Each row of a before or after table is a point. The points were changed in one or more steps. Then noise was added and the rows were shuffled. The steps act on how far a point lies along the listed directions, d1 being the first. Write out the steps. A step turns or swaps two directions, mirrors them in a line or flattens them onto one, adds a multiple of one to another, or multiplies one. Angles are multiples of 10 degrees, from the lower direction toward the higher: turns from -170 to 170, lines from 10 to 170 but not 90. Use the fewest steps. Two steps may share a direction if one is a turn and the other turns, adds or multiplies; they go together, in the order done. Otherwise the lowest direction goes first.
In the rows, 128 means zero.

Directions:
(1): [111  70]
(2): [ 70 145]
Before, 9 rows:
[[120 164]
 [ 71 115]
 [158 107]
 [ 63 203]
 [185 123]
 [162 153]
 [ 71 197]
 [146 115]
 [152 178]]
After:
[[156 226]
 [123  90]
 [151  79]
 [152 150]
 [ 90 168]
 [127  95]
 [179 135]
 [153 210]
 [170 109]]
Steps: turn d1 and d2 by 60 degrees

Directions:
(1): [121 184  89  77]
(2): [127 181 194 136]
(3): [113 162  92 196]
Before:
[[116 160 109  97]
 [112 158 118 153]
 [126  89 123 173]
 [143 189 191  61]
 [115 145 104  41]
 [134 107 206 109]
 [144  80 179 127]
 [109 210 156 190]
 [130 134 112 143]
 [122 113  78 110]
 [131 159  50 115]
 [ 82 109  67 125]]
After, 12 rows:
[[ 93  75 165 194]
 [128  87 149 162]
 [120  69  95  76]
 [121 193 119  23]
 [120  86  97 129]
 [124 150 174 165]
 [110 134  75 187]
 [134 190 152  56]
 [115 112 115 174]
 [144  49 123 212]
 [128 120 132 161]
 [138 135  41   6]]
Steps: turn d1 and d2 by -110 degrees; add -1 times d3 to d1

Directions:
(1): [ 90  65 125 135 190 166]
(2): [ 72  88 127 108  53 132]
(3): [ 97 130  79  92 157  55]
(4): [199  60 123 100 117 109]
(5): [139 120  48 190 110 139]
(6): [118 103 173 195 127  68]
Before:
[[112 116 144 109 118 132]
 [119 107 212 172  88 160]
 [122 110 194 194 119 123]
 [170 195 169 225 121 113]
 [ 86  65 161 131  51 169]
 [147 189 125 186 174 142]
 [ 77 143 157 129 130 116]
 [175 131 124  72   7 113]
 [160 104 137 107 100 141]
 [113 131 180 164  66 105]
 [154 246  85 167 152 165]
 [177 221 128 189 159 171]
 [130 164 176  94 107 151]]
After (13 x 6):
[[121 114 112 135 115 135]
 [141  92 180 199 113 117]
 [107 157 124 147 109 159]
 [209 145 208 168 108  95]
 [ 92  89 150 150  75 171]
 [144 117 159 172  67 102]
 [224 152 183 111 140 148]
 [191 124 167 118 156 119]
 [150  81 113 136 116 104]
 [170 130  95 143  83 152]
 [110 215 112 121  32 135]
 [148  92 171 200  84 161]
 [227 154 161  59 140 132]]
Steps: multiply d2 by 0.7; turn d4 and d5 by 170 degrees

Directions:
(1): [170 142  62 117 143 197  95 172]
(2): [182  77 173 134 159 153 193 160]
(3): [114  84  61 201 149  87 143 143]
Before, 8 rows:
[[ 99 145 121 105  99 115 100  93]
 [116 110 249 136 137  99 194  95]
 [ 99 135 127 121 118 135 113 130]
 [155 126 101 136 146 132 148 162]
 [ 91 173  79 126 129 113  86 128]
 [136 135 165 127 115 116 148 111]
 [113 129 183 142 116  76 157  92]
 [182 148 105 113 151 173 114 153]]
After (8 x 8):
[[106 128 172 151 116  72 150  89]
 [121 140 156  84 101 137 114  99]
 [114 135 128 148 112  95 135 107]
 [155 124  97 139 145 129 147 162]
 [145 167 166  75 137 167 123 142]
 [108 132 144 110 120 145 119 134]
 [ 52 116 149 194 128  40 150  78]
 [158 152  68 135 150 151  98 146]]
Steps: swap d2 and d3

Directions:
(1): [138 119  70 125 128 142 101  48 201]
(2): [172 162  95 138 134 118 228  94 102]
(3): [ 79 194  57 124 128 168 100 141  83]
Before:
[[134 176 107 129 131 137 168 111 116]
 [ 90 131  82 118 139 142 110  94 145]
 [107 103 153 126 135 132  63 124 146]
 [140 167 111 129 137 132 183 164  36]
 [150 128 136 134 147 133 153 129 125]
 [150 138 146 119 127 119 177 178  66]
 [140 136 119 111 121 146 152 163  91]
 [ 91 118  98 134 126 143 114 120 135]
 [132 132  75 114 140 141 107  81 131]
 [ 92  99 151 109 121 150   7 135 195]
 [104 148  96 127 131 154  97 133 108]
 [103 148 100 131 117 148 116 152 114]]
After (12 x 9):
[[113  87 180 123 136 101 139 148 127]
 [152  92 176 120 140 105 137 143 100]
 [139 141 115 135 147 141 148 120 123]
 [107  87 153 138 126 122 130 142 135]
 [159 132 150 130 131 117 169  99 152]
 [138  85 161 130 128 121 106 124 151]
 [132  92 137 133 117 125 113 123 171]
 [ 73 129 182 113 120 146  30 209 113]
 [ 95 127 148 127 134 142  69 151 106]
 [160 111 101 109 120 144 134 104 158]
 [159 133  60 117 126 142 135  74 160]
 [182 101  83 122 136 126 146  47 178]]
Steps: turn d2 and d3 by 20 degrees; turn d1 and d3 by -160 degrees

Directions:
(1): [ 89 170 127 168  97 115 112 198 206 165  91]
(2): [ 90 141  90 164  73 177 107 165  77  56 152]
(3): [ 55  76 207 166  98 142 142  85 115 140 102]
(4): [112 192 160 136 159 170  71 118  90 195 177]
(5): [202 105 156 158 137 168  63 143 115 116  52]
(6): [130 165 160 101  78  55  56  86 138  84 134]
Before:
[[ 99 158  88  90 124 132 135 138  60  80 213]
 [130 131  73 111 118 142 155  87 107  73 191]
 [124  99 160 128 119  90 124 100 142 151  94]
 [207  52 128 107 186 142 169  98 108 122  93]
 [126  85 198 136 109 111 125 116 155 127  62]
 [175 171 139 108 141 116  78 130 135 152 135]
 [158 131 133 127 143 107 125 133 140  68  78]
 [188 146 149 136 151  85  89 135 142 124  91]
 [ 89 146 175 189 117 205  37 137  75 138 135]
 [ 91  85 127 175 100 180 146 118 130 113  70]
 [178  76  89 167 167 156 169 167 129 148  82]
 [182 123  88 125 100 111 119 154 122 122  94]
 [121 121 121 125  89 140 104 108  91  53 114]
 [146  93 153 148 155 133 129 110 144 167  58]]
After (14 x 11):
[[149 188  69 117 100  77 119 151 221 112 127]
 [ 67  27 235 175  89 179 152  82  77 102  71]
 [123 112 157 140 110 115 128 141 187 136  40]
 [ 38  38 199 169 111 159 197  58 147 169  62]
 [ 79  68 173 162  89 150 123  91  75 111 100]
 [ 77  69 144 173 121 190 155  99  67 124 105]
 [213 147  90 141 169 147 102 163  84  90 122]
 [144 103  41 145 160 142 209 169 119 139 149]
 [220 138  43 100 134 115 140 176 129 134 112]
 [214 190  77 106 158 158  73 166 101 125 159]
 [104 111  59 170 101 174 178 212 132  81 116]
 [145 213  96  82 131  49  97 191 200 141 134]
 [ 71  93 248 181 169 181 105  89 124 240  94]
 [170 132 102 128 161 131 141 155 138  79  80]]
Steps: turn d1 and d2 by -150 degrees; add -0.3 times d1 to d4; multiply d3 by 2.5; turn d5 and d6 by -50 degrees

Directions:
(1): [187 133 101 104 176 138 148  99  85 115 142  81 142  17]
(2): [ 57 127 127 108 149 118 109  73 130 130 218 172 204 116]
Before:
[[ 64 113 181 127 124 101 120 181 181 133  87 145 149 229]
 [ 88 130  97  96 169 135 114  41 112 158 237 153 211  39]
 [114 125 110  67 207 149 119  35  91 105 243 144 237   7]
 [116 108 164 138 102 116 125 152 158 132 110 167 123 224]
 [135 117 143 139  87 143 118 165 147 128  97 143  82 156]
 [ 81 130 102 104 159 122  81  55 103 116 231 137 210  80]
 [125 104 129 126  98 117 145 145 131 112  80 129 114 157]
 [151 161  89 107 146 143 129 111 115 113 173 120 162  34]]
After:
[[110 123 109  64 204 146 118  34  95 108 235 143 236   6]
 [119 165  96 107 142 138 122 109 133 116 193 143 179  62]
 [138 116 141 141  88 148 118 166 145 130  95 140  82 159]
 [115 133  98  89 176 137 121  49 104 157 222 146 206  26]
 [165 105 156 133 115 126 142 161 141 125  88 138  99 182]
 [110 133  92 102 171 122  90  65  93 112 212 114 196  55]
 [125 105 131 135 104 113 144 147 130 108  83 128 112 157]
 [116 118 172 127 145 111 137 180 151 125  60 108 119 182]]
Steps: flatten d1 and d2 onto the line at 50 degrees

Directions:
(1): [100 128 194 183 139 159  66 119 167 121 195  87 144 180  42 113 141 162]
(2): [149 129 157 214  91 130 177 186 152  94 158 197 125  55 110  96 166  94]
(3): [ 51 232  61 123  86 122 122 135 126  89 142 141 118 131 102 194 177 141]
(4): [151 201 134 113 205  79  61 172  77 136 181 127  95  85 150  75 127 137]
Before, 12 rows:
[[101 212 177 217 154 125  67 187 169  84 249 161 121  94  49 108 215 140]
 [144  71 196 214  95 195 125 128 201  98 170  96 139 138  61 137 152 105]
 [ 58 210  50 104  92 110 105 107 138 136 142  87 135 162 114 202 176 170]
 [124  82 177 150 104 161 104  73 177 152 119  86 148 241  42 144 138 177]
 [171 191 167 187 138 136 119 205 132 126 216 170 108  46 115  47 160 117]
 [142 144 147 164 168  95 135 180 125 120 193 165  88  18 150 102 142  94]
 [ 89  92 108 103  97 166 165  90 164 133  98  83 150 201  96 151 102 140]
 [138 131 211 170 123 135  85 158 142 109 215 156 147 144 104  38 143 126]
 [ 90 244  72 111 171  85  76 167  80  88 164 149  91 113 140 159 148 138]
 [110 187 144 184 165 116  95 178 139 110 181 139  99 111  74 130 165 115]
 [ 88 218  75 113 111 101 133 152 116 106 133 166 102 125 163 173 147 116]
 [134  97 117 110 149 129 136 118 163 147 103  78 124 158 129 148 110 147]]
After (12 x 18):
[[140 206 158 166 195  93  66 191 128 110 222 162 105  69 112  85 184 130]
 [ 64 225  48 101 103 100  98 118 127 137 148  92 130 148 121 192 178 169]
 [ 95 222  94 115 137  97 103 156 111 113 155 151  99 130 155 154 142 125]
 [106 225  88  93 202  82  53 159  72 107 166 127  91 127 149 141 128 147]
 [ 78 114  92 119  74 164 184 106 168 115 100 107 146 182  90 164 123 132]
 [154  92 164 198  91 176 149 145 181  93 154 124 126 100  94 141 156  89]
 [157 126 165 147 198  92 113 168 117 137 195 141  89  33 156  86 121 103]
 [125  98 111 117 132 134 151 120 170 138  99  86 127 157 123 159 119 144]
 [121 100 137 143  73 150 149  87 169 138  91 123 143 204  70 164 151 155]
 [156 117 193 139 129 123 101 153 123 122 186 160 142 134 143  37 127 117]
 [197 172 173 155 172 124 102 196 112 150 204 152 104  52 143  29 132 120]
 [132 181 137 155 191  99  91 177 117 126 167 134  91 103 106 117 145 110]]
Steps: multiply d1 by 0.4; turn d2 and d4 by 20 degrees; turn d3 and d4 by 20 degrees
